Each point is reached from the start by the listed moves, each made once or not at all, plus a little noise. Say if it took an odd or an even number of moves. Then give how often each move was made.

Moves:
(1): [ 0.75  0.23 -0.12  0.31]
(2): [-0.28  0.66 -0.10 -0.12]
(3): [ 0.16  0.22  0.50 -0.44]
Start: [ 0.37 -0.08 -0.48 -0.23]
Points:
[ 0.54  0.14  0.03 -0.68] => odd (0, 0, 1)
[ 0.37 -0.08 -0.49 -0.23] => even (0, 0, 0)
[ 0.24  0.81 -0.09 -0.81] => even (0, 1, 1)

Moves:
(1): [ 0.47 -0.21 -0.14  0.05 -0.26  0.15  0.26 -0.11]
(2): [ 0.08  0.61 -0.35  0.02  0.02  0.10 -0.22  0.14]
(3): [ 0.27  0.11  0.55  0.27 -0.14  0.00  0.03 -0.06]
(4): [-0.02 -0.38  0.06  0.74 -0.12  0.10 -0.01  0.49]
(5): [ 0.19 -0.04  0.01  0.17  0.56 -0.02  0.13 -0.15]
(6): [-0.10 -0.22  0.42  0.21 -0.11  0.89  0.25 -0.12]
Start: [-0.10 -0.08  0.14  0.07  0.38 -0.35  0.46 -0.16]
Points:
[ 0.32  0.68  0.33  0.36  0.31 -0.23  0.21 -0.06] => even (0, 1, 1, 0, 0, 0)
[ 0.60 -0.09  0.67  1.37 -0.14  0.89  0.79  0.22] => odd (1, 1, 1, 1, 0, 1)
[ 0.72 -0.15  0.55  0.42  0.09 -0.22  0.69 -0.29] => even (1, 0, 1, 0, 0, 0)
[ 0.55  0.14  0.50  0.57 -0.13  0.79  0.85 -0.22] => even (1, 1, 1, 0, 0, 1)
[ 0.85 -0.19  0.54  0.59  0.58 -0.21  0.85 -0.48] => odd (1, 0, 1, 0, 1, 0)

Moves:
(1): [ 0.49  0.00 -0.05  0.26 -0.06  0.39  0.04  0.07 -0.13 -0.15]
(2): [-0.04  0.86 -0.25 -0.10 -0.11  0.17  0.12 -0.25 -0.19 -0.19]
(3): [-0.03  0.23  0.75 -0.07  0.04  0.28 -0.33 -0.23 -0.15  0.25]
(4): [-0.43  0.10  0.10  0.57  0.11 -0.03  0.07 -0.01  0.32 -0.08]
(5): [ 0.04  0.23 -0.22  0.00  0.61  0.05 -0.19 -0.01  0.17 -0.03]
(6): [-0.49 -0.19 -0.01 -0.27  0.06  0.67  0.14 -0.18  0.04  0.16]
(7): [ 0.21  0.05  0.16  0.03  0.30  0.08  0.45 -0.12 -0.03 -0.14]
(8): [-0.09  0.02  0.22  0.01  0.12 -0.01  0.14  0.47 -0.12 -0.01]
(9): [ 0.11 -0.02  0.10 -0.24 -0.15  0.11  0.09  0.02  0.59 -0.01]
Start: [ 0.23  0.26  0.08 -0.03  0.07  0.12 -0.37 -0.16  0.23 -0.32]
Points:
[ 0.89  1.63  0.72 -0.11  0.82  1.16 -0.02 -0.18  0.42 -0.57] => odd (1, 1, 1, 0, 1, 0, 1, 1, 1)
[ 0.46  0.32  0.21 -0.03  0.31  0.22  0.11 -0.29  0.20 -0.44] => odd (0, 0, 0, 0, 0, 0, 1, 0, 0)
[ 0.86  1.20 -0.04  0.18  0.20  0.71  0.23 -0.47 -0.11 -0.81] => odd (1, 1, 0, 0, 0, 0, 1, 0, 0)
[ 0.27  0.47  1.12 -0.36  0.10  0.48 -0.50  0.10  0.60 -0.07] => odd (0, 0, 1, 0, 0, 0, 0, 1, 1)
[ 0.12  0.39  0.46  0.33  0.28  0.25  0.25 -0.21  1.13 -0.57] => odd (0, 0, 0, 1, 0, 0, 1, 0, 1)
[-0.55  0.42  1.07  0.25  0.56  1.10  0.00 -0.69  0.43 -0.11] => even (0, 0, 1, 1, 0, 1, 1, 0, 0)
[ 0.45  0.51  1.33 -0.31  0.34  0.56 -0.04 -0.03  0.56 -0.18] => even (0, 0, 1, 0, 0, 0, 1, 1, 1)

Moves:
(1): [ 0.49  0.14 -0.08 -0.17  0.06  0.09 -0.07  0.23  0.28  0.13 -0.15  0.08
 -0.35 -0.50 -0.21]
(2): [ 0.05  0.30  0.11  0.36 -0.14  0.00  0.11 -0.16 -0.05  0.20 -0.22  0.35
  0.13  0.00  0.14]
(3): [-0.12  0.05  0.48 -0.25  0.07 -0.03  0.47  0.07  0.31 -0.52  0.31  0.33
 -0.29 -0.01 -0.17]
(4): [ 0.14 -0.31 -0.07  0.23  0.22  0.22  0.15 -0.01 -0.08 -0.07  0.02  0.17
 -0.13  0.23 -0.14]
(5): [-0.05  0.02 -0.19 -0.09  0.32 -0.26  0.02 -0.27 -0.07  0.17  0.21  0.17
 -0.24 -0.08 -0.03]
(6): [-0.28 -0.11 -0.01 -0.25  0.23  0.53  0.15 -0.08 -0.10  0.12 -0.28 -0.13
 -0.13 -0.13  0.27]
(7): [ 0.14  0.07 -0.52 -0.01 -0.11  0.11  0.51  0.12 -0.19  0.20 -0.02  0.05
 -0.12 -0.04  0.33]
(8): [-0.38  0.16 -0.01  0.04  0.21 -0.06 -0.06  0.57  0.08  0.02 -0.04 -0.06
 -0.38  0.33 -0.24]
(9): [-0.20 -0.04 -0.33  0.15  0.16 -0.07  0.05  0.04  0.35  0.04  0.00  0.27
  0.10 -0.01  0.26]
(10): [ 0.15 -0.41 -0.22 -0.16 -0.26 -0.12 -0.02 -0.34  0.26  0.83 -0.24 -0.03
 -0.35  0.21  0.24]
(11): [ 0.16  0.00  0.01 -0.12 -0.08  0.24 -0.28  0.16  0.07  0.22  0.58 -0.02
 -0.01 -0.16 -0.12]
(12): [-0.23 -0.34 -0.14 -0.12 -0.19  0.06 -0.03 -0.06 -0.10  0.07  0.05  0.25
 -0.20 -0.14 -0.24]
(13): [-0.02 -0.08  0.05 -0.14  0.30 -0.14  0.24  0.15 -0.06  0.18 -0.05  0.22
  0.43  0.01 -0.08]
(14): [-0.01 -0.14  0.00 -0.52 -0.08  0.14 -0.50 -0.05 -0.35 -0.22  0.04  0.50
 -0.07  0.49  0.00]
Start: [-0.50  0.21 -0.07 -0.04 -0.04  0.46 -0.05 -0.46 -0.25 -0.03 -0.30  0.37
  0.32  0.15  0.02]
Points:
[ 0.04 -0.38 -0.24 -0.11 -0.23  0.92  0.36 -0.54  0.75  0.94  0.12  1.75
 -0.83 -0.25 -0.22] => even (1, 1, 1, 1, 0, 0, 0, 0, 1, 1, 1, 1, 0, 0)
[-0.17  0.86 -0.65  0.28  0.02  0.61  0.41  0.24 -0.11  0.62 -0.69  0.74
 -0.45  0.01  0.05] => even (1, 1, 0, 0, 0, 0, 1, 1, 0, 0, 0, 0, 0, 0)
[-0.80 -0.76 -0.03 -1.27  0.28  1.27  0.03 -0.04  0.02  0.33 -0.52  1.46
 -1.56  0.59 -0.40] => even (1, 0, 1, 1, 0, 1, 0, 1, 0, 1, 0, 1, 0, 1)
[-1.04 -0.11  0.37 -0.88 -0.15  1.19  0.11 -0.78 -0.53 -0.31 -0.37  1.78
 -0.15  0.34  0.06] => odd (0, 1, 1, 0, 0, 1, 0, 0, 0, 0, 0, 1, 0, 1)
[-0.81 -0.10 -0.54 -0.49  0.22  0.47 -0.51 -0.60 -0.44  0.63  0.27  2.13
  0.41  0.29 -0.14] => odd (0, 1, 0, 0, 1, 0, 0, 0, 1, 0, 1, 1, 1, 1)
[-0.57  0.40 -1.01 -0.11  0.16  0.37  0.07 -0.71 -0.58  0.36 -0.33  1.66
  0.14  0.42  0.78] => odd (0, 1, 0, 0, 1, 0, 1, 0, 1, 0, 0, 0, 0, 1)

Moves:
(1): [ 0.42  0.24 -0.22 -0.28  0.16 -0.18 -0.32  0.22 -0.39 -0.07  0.09 -0.44
  0.02 -0.50  0.11 -0.22  0.34 -0.28 -0.18  0.06]
(2): [ 0.36  0.65  0.27  0.18  0.09 -0.14  0.13  0.16  0.14  0.11  0.06 -0.16
  0.07  0.56 -0.02 -0.09 -0.10  0.06 -0.24 -0.06]
(3): [-0.87 -0.22  0.35 -0.62  0.15  0.13  0.21  0.22 -0.15  0.42  0.70 -0.23
  0.10 -0.40  0.14  0.35 -0.35 -0.22 -0.04 -0.24]
(4): [-0.04 -0.26  0.12  0.14 -0.18  0.01  0.07  0.03  0.25  0.18  0.25  0.46
 -0.06 -0.08 -0.21 -0.15  0.10 -0.15 -0.10 -0.14]
(5): [-0.29  0.13  0.35 -0.07  0.29  0.36  0.24  0.02  0.02 -0.14  0.06 -0.24
 -0.01 -0.33 -0.19 -0.42  0.02  0.19  0.26 -0.24]
(6): [-0.01  0.20 -0.06 -0.19 -0.31  0.38 -0.04  0.05 -0.53 -0.41 -0.16  0.19
  0.83  0.10 -0.22  0.23 -0.38 -0.62 -0.12 -0.08]
(7): [ 0.12  0.07  0.18 -0.48 -0.19 -0.03  0.24  0.00  0.17 -0.55  0.52  0.04
 -0.27  0.79 -0.14  0.25  0.37 -0.30 -0.09 -0.47]
(8): [ 0.05  0.23 -0.20 -0.07 -0.05  0.03  0.02  0.36 -0.31  0.08  0.10  0.13
 -0.09  0.22  0.38  0.42  0.26  0.40  0.04 -0.25]
(9): [ 0.14 -0.30  0.09  0.30 -0.21  0.34 -0.27  0.18  0.13  0.19 -0.65 -0.25
 -0.46  0.36 -0.09  0.02  0.04  0.16 -0.69 -0.23]
(10): [ 0.97 -0.12 -0.37 -0.13 -0.01  0.37  0.21 -0.09 -0.04  0.15  0.10 -0.15
  0.38  0.26  0.41 -0.01  0.09 -0.05  0.49  0.16]
(11): [-0.28 -0.15  0.47 -0.16  0.12 -0.13 -0.29 -0.31  0.25 -0.07  0.00 -0.15
  0.23  0.40  0.24 -0.25  0.39  0.05 -0.01 -0.37]
(12): [ 0.33  0.29  0.40 -0.16  0.17 -0.15 -0.66 -0.21  0.31 -0.10 -0.07  0.18
 -0.34 -0.10  0.00  0.15 -0.16  0.13 -0.04 -0.18]
(13): [ 0.14  0.10 -0.10 -0.23  0.05 -0.46  0.17  0.09  0.08  0.11 -0.12  0.35
  0.15 -0.12  0.01 -0.03  0.00  0.10 -0.34  0.01]
(14): [-0.06 -0.34  0.29  0.42  0.37 -0.06  0.00 -0.26 -0.71 -0.03  0.19  0.20
  0.10  0.03  0.11 -0.07 -0.31  0.37  0.01  0.08]
(15): [ 0.06 -0.04  0.25  0.46 -0.15  0.03  0.39  0.34  0.07 -0.34  0.09 -0.05
  0.19 -0.48  0.43  0.10 -0.23 -0.50  0.04 -0.22]
(16): [-0.15  0.03 -0.09 -0.17  0.49  0.13 -0.16  0.21 -0.17  0.24 -0.40  0.43
  0.00  0.00  0.06  0.42  0.40 -0.35  0.22 -0.06]
(17): [-0.18  0.16  0.22  0.01 -0.14 -0.14  0.17 -0.59 -0.34  0.38  0.04  0.11
 -0.25 -0.23  0.42  0.02  0.41  0.01  0.14 -0.52]
(18): [ 0.06 -0.23  0.13  0.59  0.08 -0.25  0.06 -0.32 -0.18  0.15 -0.33 -0.35
  0.30 -0.39 -0.90  0.27 -0.01  0.05 -0.04  0.00]
(19): [ 0.10 -0.01  0.29 -0.15 -0.27 -0.27 -0.15  0.66 -0.13  0.14 -0.17 -0.14
 -0.20  0.03 -0.09  0.22 -0.04  0.02  0.81 -0.20]
(20): [-0.04 -0.14  0.51 -0.28 -0.25  0.10 -0.05 -0.05  0.06 -0.27  0.02  0.16
  0.09 -0.25  0.10  0.34  0.16  0.24 -0.11  0.25]
Start: [-0.31  0.03  0.21 -0.35  0.10 -0.06 -0.26 -0.12  0.09 -0.38  0.51 -0.29
 -0.30  0.18 -0.08  0.39 -0.19  0.57 -0.22 -0.07]
Points:
[-1.32 -0.05  1.30 -1.19  0.18  0.23  0.47  1.47 -0.48 -0.16  0.81  0.45
  0.68 -1.15 -0.07  1.11 -0.65 -0.97  0.52 -1.19] => even (0, 0, 1, 1, 1, 1, 0, 0, 0, 0, 0, 0, 1, 0, 1, 1, 0, 0, 1, 0)
[ 0.66  0.13  1.63 -1.17 -0.35 -0.84 -0.16  0.55 -0.71  0.48  1.19 -0.28
 -0.01 -1.78  0.66  1.83  0.31  0.24  0.50 -1.35] => even (1, 0, 1, 1, 0, 0, 0, 1, 0, 1, 0, 1, 1, 0, 1, 0, 1, 1, 1, 1)
[-0.59  0.45  2.69 -1.78  0.46  0.53 -1.52  1.04 -0.13 -0.17  0.23 -0.44
  0.03  0.06 -0.10  1.05  0.15 -0.18 -0.49 -1.62] => even (1, 1, 1, 1, 1, 1, 0, 0, 1, 0, 1, 1, 0, 0, 0, 1, 0, 0, 1, 1)

Moves:
(1): [ 0.21 -0.31 -0.13 -0.23 -0.23  0.12  0.45  0.08  0.00  0.04  0.28  0.00
 -0.46  0.07 -0.01 -0.01 -0.26 -0.17  0.29 -0.29  0.12  0.13  0.11  0.31
 -0.10  0.01 -0.07]
(2): [-0.05  0.04 -0.27 -0.33  0.17  0.14 -0.04 -0.05  0.11 -0.01 -0.07 -0.02
  0.02 -0.07  0.13  0.13 -0.26 -0.13 -0.06  0.28  0.01 -0.12 -0.18 -0.12
  0.15  0.15  0.37]
(3): [ 0.11 -0.02  0.16 -0.08 -0.12  0.22  0.08 -0.03 -0.04  0.09 -0.06 -0.03
  0.08  0.15 -0.15 -0.08 -0.03 -0.12  0.30  0.10  0.07 -0.13 -0.04  0.42
 -0.12 -0.13  0.18]
(4): [-0.30  0.23  0.65 -0.02  0.31 -0.07  0.40  0.15 -0.26  0.04  0.30  0.30
  0.59 -0.05  0.22 -0.37  0.24 -0.12 -0.24 -0.14  0.49  0.06 -0.35  0.18
  0.35 -0.34  0.13]
(5): [ 0.02 -0.30  0.10  0.19  0.36 -0.12 -0.16 -0.03  0.05  0.15  0.20  0.04
  0.07 -0.21 -0.09  0.15  0.27  0.09  0.09  0.16 -0.06  0.06  0.16  0.12
  0.10  0.23 -0.01]
(6): [ 0.19  0.27  0.20  0.02  0.16  0.12 -0.19  0.01 -0.12 -0.10 -0.33  0.03
 -0.38  0.09  0.33  0.02 -0.19  0.00  0.09 -0.02  0.03 -0.21  0.32  0.17
  0.42 -0.28 -0.20]
(7): [-0.21 -0.10 -0.13  0.06  0.28 -0.12  0.53 -0.10  0.14  0.26 -0.02 -0.44
 -0.18 -0.08  0.14  0.09 -0.12 -0.37 -0.16 -0.22 -0.39 -0.34 -0.04  0.28
  0.06  0.26  0.27]
(8): [-0.03  0.03 -0.15  0.05 -0.01 -0.12  0.07 -0.09  0.23  0.01 -0.24  0.42
 -0.15 -0.07 -0.08 -0.08 -0.07  0.08  0.07 -0.01  0.21 -0.25 -0.01  0.17
  0.00 -0.02  0.35]
(9): [ 0.17 -0.06 -0.09  0.14 -0.07 -0.09  0.07  0.08  0.44  0.16  0.39  0.09
 -0.16 -0.10  0.14 -0.18  0.16 -0.31  0.12  0.12 -0.15  0.15  0.22 -0.02
  0.27 -0.04 -0.12]
(10): [-0.07 -0.07  0.18 -0.13 -0.19 -0.05  0.13  0.02  0.08  0.23  0.12 -0.09
  0.02 -0.17  0.43  0.06  0.09 -0.04  0.18 -0.01 -0.13 -0.28 -0.14 -0.37
 -0.25 -0.04  0.21]
(11): [ 0.21  0.04 -0.15 -0.30 -0.08  0.01 -0.03  0.45  0.14 -0.16  0.01  0.41
  0.18  0.21 -0.23 -0.30  0.02 -0.12 -0.04 -0.60 -0.25 -0.23 -0.50  0.04
  0.07  0.40 -0.18]
(12): [-0.18 -0.22 -0.25 -0.03  0.31 -0.28 -0.02  0.14  0.16  0.63  0.19  0.09
 -0.38  0.12 -0.12 -0.29 -0.24 -0.46 -0.12 -0.66 -0.32  0.21  0.08 -0.42
  0.12 -0.38 -0.33]
(13): [-0.16 -0.28  0.04 -0.29 -0.12  0.31  0.22 -0.03  0.18  0.36 -0.82 -0.02
  0.38 -0.08  0.22  0.14 -0.19 -0.24 -0.03  0.20  0.01 -0.07  0.17  0.21
 -0.25 -0.13  0.01]
(14): [-0.02 -0.12 -0.11  0.23  0.24  0.38 -0.27  0.15 -0.23 -0.39  0.41  0.22
  0.00  0.48  0.40 -0.12  0.06  0.22 -0.05 -0.25 -0.20  0.22  0.46 -0.29
  0.18  0.19  0.12]
(15): [-0.09 -0.20 -0.12 -0.14 -0.03 -0.14  0.05 -0.44  0.26  0.00  0.04  0.29
 -0.17 -0.07  0.08 -0.47 -0.23 -0.02  0.11  0.12 -0.17  0.24 -0.17  0.02
 -0.10  0.03 -0.28]
(16): [-0.47 -0.22 -0.24 -0.29 -0.52 -0.40 -0.27  0.13 -0.14 -0.17  0.37 -0.34
  0.21 -0.15 -0.28 -0.26  0.11 -0.23 -0.09  0.06  0.50 -0.41  0.09 -0.17
  0.02 -0.16 -0.25]
(17): [ 0.03  0.33 -0.13 -0.20 -0.03 -0.05 -0.24 -0.18 -0.22  0.18 -0.11  0.14
 -0.07  0.15 -0.08  0.17 -0.09 -0.03 -0.15 -0.14 -0.32 -0.03 -0.01 -0.02
  0.03  0.32  0.08]
(18): [ 0.10  0.10 -0.24  0.28  0.39 -0.21  0.03  0.09  0.24  0.28 -0.32  0.00
  0.38  0.33  0.32 -0.35 -0.01  0.27  0.32 -0.10  0.21 -0.08 -0.07  0.44
  0.24 -0.34 -0.33]
(19): [ 0.03  0.23 -0.09 -0.11  0.40  0.16  0.28 -0.28 -0.29 -0.07 -0.41  0.29
  0.25 -0.19 -0.39 -0.12 -0.01 -0.17  0.23 -0.14  0.17 -0.06  0.10  0.10
  0.01 -0.29 -0.08]
(20): [ 0.22 -0.15 -0.15  0.10 -0.02 -0.35  0.06  0.05  0.20  0.44 -0.14 -0.02
 -0.10  0.04  0.06 -0.25  0.15 -0.07  0.07  0.56 -0.15 -0.18 -0.04 -0.19
  0.15 -0.02  0.06]
(21): [-0.33 -0.07  0.05 -0.38 -0.22  0.18  0.06 -0.12  0.09  0.29 -0.04 -0.20
  0.05 -0.36 -0.25 -0.28  0.44  0.17 -0.40 -0.13  0.20  0.01 -0.18 -0.30
  0.12  0.12 -0.05]
(22): [ 0.01  0.06  0.10  0.47 -0.24  0.13 -0.07  0.09 -0.35  0.09  0.05  0.06
  0.24 -0.14 -0.09 -0.08 -0.11  0.09  0.11  0.22  0.17  0.10 -0.32  0.16
  0.02  0.37 -0.15]
(23): [ 0.09  0.00 -0.08 -0.17  0.15  0.09  0.08  0.04 -0.02  0.19 -0.14 -0.11
  0.06 -0.24  0.10 -0.27 -0.26  0.11 -0.18  0.11 -0.03  0.18  0.05  0.17
 -0.64 -0.04  0.07]
(24): [-0.09  0.17 -0.24  0.19  0.41  0.20 -0.03 -0.45 -0.09 -0.04  0.00  0.25
 -0.58  0.08 -0.02  0.11 -0.14 -0.20 -0.26 -0.16  0.12 -0.02 -0.23 -0.03
 -0.30  0.17 -0.16]
Start: [-0.08  0.04 -0.02 -0.37 -0.07 -0.28 -0.04  0.12 -0.22 -0.17 -0.26  0.05
  0.08 -0.24  0.36  0.28 -0.20 -0.37  0.43 -0.02  0.14 -0.19  0.18  0.46
  0.00  0.05  0.18]
Points:
[ 0.05 -0.03 -0.58  0.49  0.91 -0.25  0.37  0.05  0.08  0.50 -0.62  0.74
  0.12  0.03  0.15 -0.25 -0.41 -0.64  0.84 -0.63  0.20 -1.08 -0.87  2.05
  0.05  0.98  0.17] => even (0, 0, 1, 0, 1, 0, 1, 1, 0, 0, 1, 0, 0, 0, 0, 0, 0, 1, 0, 0, 0, 1, 0, 1)
[-0.12 -0.82 -1.38 -1.00  0.68 -0.61  0.84 -0.30  0.77  1.39 -1.02  0.55
  0.01 -0.97  0.88 -0.67 -0.64 -1.34  1.14  0.75  0.94 -1.16  0.43  1.06
 -0.64 -0.49  0.26] => odd (1, 1, 0, 0, 1, 0, 0, 1, 1, 1, 0, 0, 1, 0, 0, 1, 0, 1, 1, 1, 0, 0, 1, 1)
[ 0.23  0.07 -1.15  0.30  1.68 -0.26  0.38  0.36  0.05  1.32 -0.67  0.27
 -0.17 -0.01  1.36 -1.11 -1.03 -1.19  0.82 -0.15 -0.49 -0.33  0.79  0.73
  0.98 -0.38 -0.16] => odd (0, 1, 0, 0, 0, 1, 1, 0, 1, 0, 0, 1, 0, 1, 0, 0, 0, 1, 1, 1, 0, 1, 1, 0)
[-0.03 -0.33 -0.10 -0.97  0.91 -0.66  0.72  0.74  0.73  1.34 -1.32  0.94
  1.56 -0.54  1.45 -0.87 -0.24 -0.51  0.62  0.44  0.47 -1.12 -0.71  1.10
 -0.07 -0.08  0.83] => even (0, 1, 0, 1, 1, 0, 0, 1, 0, 1, 1, 0, 1, 0, 0, 0, 0, 1, 0, 1, 0, 0, 1, 0)
[-0.21 -0.22 -0.02 -1.21 -0.34  0.24  0.34  0.16 -0.86  0.62 -0.26  1.18
  0.10  0.12  1.33 -1.44 -1.05 -1.32  0.54 -0.24  0.41 -0.83 -0.40  1.06
 -0.56  0.38 -0.28] => odd (1, 0, 1, 1, 0, 1, 0, 0, 0, 1, 1, 0, 1, 1, 1, 1, 1, 0, 0, 1, 0, 1, 1, 1)
[-0.44  0.36  0.42 -0.74 -0.55 -0.13  0.13  0.29 -0.50  0.71 -0.82  0.59
  0.87 -0.66  0.67 -0.71 -0.61 -1.09  0.44  0.49  1.11 -0.83  0.27  1.74
  0.04 -0.43  0.29] => even (0, 0, 1, 1, 0, 1, 0, 1, 1, 0, 0, 0, 1, 0, 0, 1, 1, 0, 0, 0, 0, 1, 1, 0)
[ 0.28  0.11 -0.68 -0.46  2.00  0.21  1.47 -0.58  0.10  0.70 -0.33  0.90
 -0.54  0.17  1.71 -1.57 -1.13 -1.42  1.00 -0.07  0.29 -0.36  0.31  1.90
  0.54 -0.65  0.11] => even (1, 1, 1, 1, 0, 1, 1, 0, 1, 0, 0, 0, 0, 1, 1, 0, 0, 1, 1, 1, 0, 0, 1, 1)
